Each row of a before or after table is a point. The points were changed in one or more steps. Then noise was added and the rows were shuffled. The steps act on columns, c1 being the first. Name the steps. A step turns or swaps two columns, mirrors them in a line or flattens them onto one, adds a multiple of one to another, or multiplies or shifts one. Angles are multiples of 10 degrees, from the lower column toward the higher: turns from -170 to 170, lines from 10 to 170 but not 90. Use the fewest steps. Two steps may share a column if one is a turn and the other turns, adds or multiplies; they go together, in the order done. Otherwise the lowest column goes first.
In the rows, 128 means zero.

Before, 12 rows:
[[120 143]
 [115 124]
 [108 145]
 [101 154]
 [132 141]
 [168 155]
 [147 103]
 [135 122]
 [118 155]
 [118 123]
 [111 158]
 [112 161]]
After (12 x 2):
[[ 86 203]
 [176  66]
 [108 166]
 [145 113]
 [ 60 193]
 [139 161]
 [ 96 119]
 [103 196]
 [228 196]
 [ 78 171]
 [ 88 210]
 [102 115]]
Steps: multiply c1 by 2.5; multiply c2 by 2.5

Before, 13 rows:
[[127  81 129]
 [189 156 141]
 [178 191  89]
 [ 70  83  95]
 [141 130 149]
 [183 207 107]
 [119 115  95]
 [140 142  78]
 [165 148 126]
 [125  43 125]
 [182 134 101]
 [185 145 127]
 [143 192  98]]
After, 13 rows:
[[172 118 159]
 [151 128 108]
 [ 52 128 125]
 [193 110 174]
 [ 99  99 157]
 [228 156 137]
 [141 123 185]
 [188 165 124]
 [189 102 161]
 [111 122 123]
 [ 68  69 149]
 [211 148 112]
 [174  98 132]]
Steps: turn c1 and c2 by -40 degrees; shift c3 by 30

Before, 11 rows:
[[171  69 152 104]
 [ 80 120 116 186]
 [180  86 143  74]
 [176 142 131  80]
 [136  82 188 161]
 [113 126 129 179]
 [ 50  96 173 140]
 [120 113 143 173]
 [160  95 184  70]
 [107 124 146 179]
 [140 122 160 168]]
After (11 x 4):
[[161  88 185  69]
 [175  52 147 101]
 [182  75 140  73]
 [138  67 184 167]
 [123 105 147 174]
 [ 82 120 120 187]
 [105 128 150 174]
 [139 119 159 169]
 [113 125 129 178]
 [181 148 131  80]
 [ 47  87 173 135]]
Steps: multiply c2 by 1.3

Before, 11 rows:
[[111 105  67 168 158  75]
 [156 181 128 191 186 104]
 [104 124 163  76 181  86]
 [205 199 140 176 154 105]
 [143 111  73 145 152 110]
 [ 81 179 171 112 108 132]
 [108 198 163 109 161 159]
 [120 115 126 109 116 145]
 [141  60  80 142 123 151]
 [ 91 188 150  87 143 166]
 [112 159 151 175 186 130]]
After, 11 rows:
[[164  75  88  71 123  89]
 [173  93  72 109 146 128]
 [ 98  78 108 216  68 142]
 [146 130 199 182  89 168]
 [146  72  70 105 100  92]
 [117 130 184 150 100 142]
 [ 50  62  89 194  97 143]
 [111 180 196 141 135 108]
 [138 142 129 106 141 114]
 [152 145  94  55  68 153]
 [143 112  97 188  70 111]]
Steps: multiply c1 by -1; turn c2 and c3 by -160 degrees; multiply c4 by 1.3; turn c5 and c6 by -170 degrees

Before (12 x 8):
[[141  98 130  99  77 141 141 133]
 [150  99 129 142 137 139 112 141]
 [140 195 153 139 166  99 148 153]
 [150 111 134 143 158 126 150 122]
 [136 109 152 109 159 140 147 136]
 [114 106 117 123 153 120 101 109]
 [134 103 139 137  62 136 110 164]
 [119 103 125 141 162  68 110 119]
 [ 83 103 122 137 138 129 116 147]
 [115 157 109 124 156 112 143 103]
 [109 115 139 139 130 129 144 101]
 [116 195 165 128 148 114 133 109]]
After:
[[111 103 115 169 131 130 131 145]
 [149 109 151 123 148 148 111 138]
 [118  96 115 102 124 146 121 141]
 [121 111 153 105 150 123 134 119]
 [128 156 133 141 170  94 155 107]
 [119 195 160 114 200  71 110 146]
 [128 108 103 144 144 110 125 105]
 [114 116 145 145 123 132 123  97]
 [118 103 113 118  50 146 113 158]
 [125 193 142 143 180  99  93  97]
 [165 101 142 120  62 153 129 135]
 [118 104 115 135 153  10 127 119]]
Steps: mirror c1 and c4 in the line at 140 degrees; add 0.5 times c2 to c5; turn c3 and c7 by -70 degrees; add 0.3 times c7 to c8; multiply c6 by 2

Before:
[[184 137 119  66 131 101 108  14 128]
 [147 164  86 136 104 108  56 156 104]
 [212 239 135  49  94 121 104  69 183]
 [ 98 102  91 100  50 144 135 112  77]
 [142  75 184  93 141 106 173 109  52]
 [ 72  69 126  95 140  99 113 129  99]
 [177  90 111 151 191 148 105 109 144]
 [114 150  94 134 127 134 165  93  79]
 [124 121 141 152 104 109 118  98 118]]
After (9 x 9):
[[ 93 161 113 147 113 142 207 154 114]
 [ 95 101 136 119  56  97 127  97  67]
 [131 120 130 131 102 153 145 103 126]
 [101 149 134 130 128 130  91  97  80]
 [127  96 102 159 189 138 131 111 137]
 [181  70 127  70 138 102 113 115  56]
 [108  74 154 100 140 109 163 122 106]
 [148 141  95  93 127  88 170  14 129]
 [173 240 100 104  97  62 173  66 185]]
Steps: turn c1 and c3 by -70 degrees; multiply c3 by 0.4; turn c4 and c6 by 120 degrees; turn c4 and c7 by 150 degrees

Before, 9 rows:
[[106 118  35 181 119 193 210 196 111 131 194]
 [208 174 165 102 135 200 129  93  97 101 132]
 [118 225 112 149 167 102 150 126  70 219 123]
 [ 93 135 139  89 107 140  91 109 153  99 173]
 [110 141 153 141 115 113  67 159 170 138 158]
 [141 132 166  88  65 117  74 150 116 124 139]
 [118 180 157  95 100 146 127 151 183 168 162]
 [167 219 132 116 135 200 152 116 109 106  86]
 [167 163 143 112 119 198  97  97 100 151  94]]
After (9 x 11):
[[112  90 104 141 115 114  51 113 106 133 131]
 [118  78  82 149 167 103 167 160 177  70 141]
 [119  48  80  95 100 145  92 149  97 120  84]
 [ 93 114 138  90 106 140  66 159 128 149 113]
 [140  59  99  91  66 116  85 143 144 148 160]
 [206 112 118 103 135 200 138 178 156 157 138]
 [105  96 199 181 119 194 161  67 175  86  39]
 [169 104 103 113 119 197 130 177 135 123 181]
 [166  63 140 115 134 200 177 180 124 142 147]]
Steps: add -1 times c5 to c2; turn c2 and c8 by 150 degrees; turn c3 and c10 by 140 degrees; multiply c10 by 0.7; turn c9 and c11 by -150 degrees; turn c7 and c11 by -40 degrees
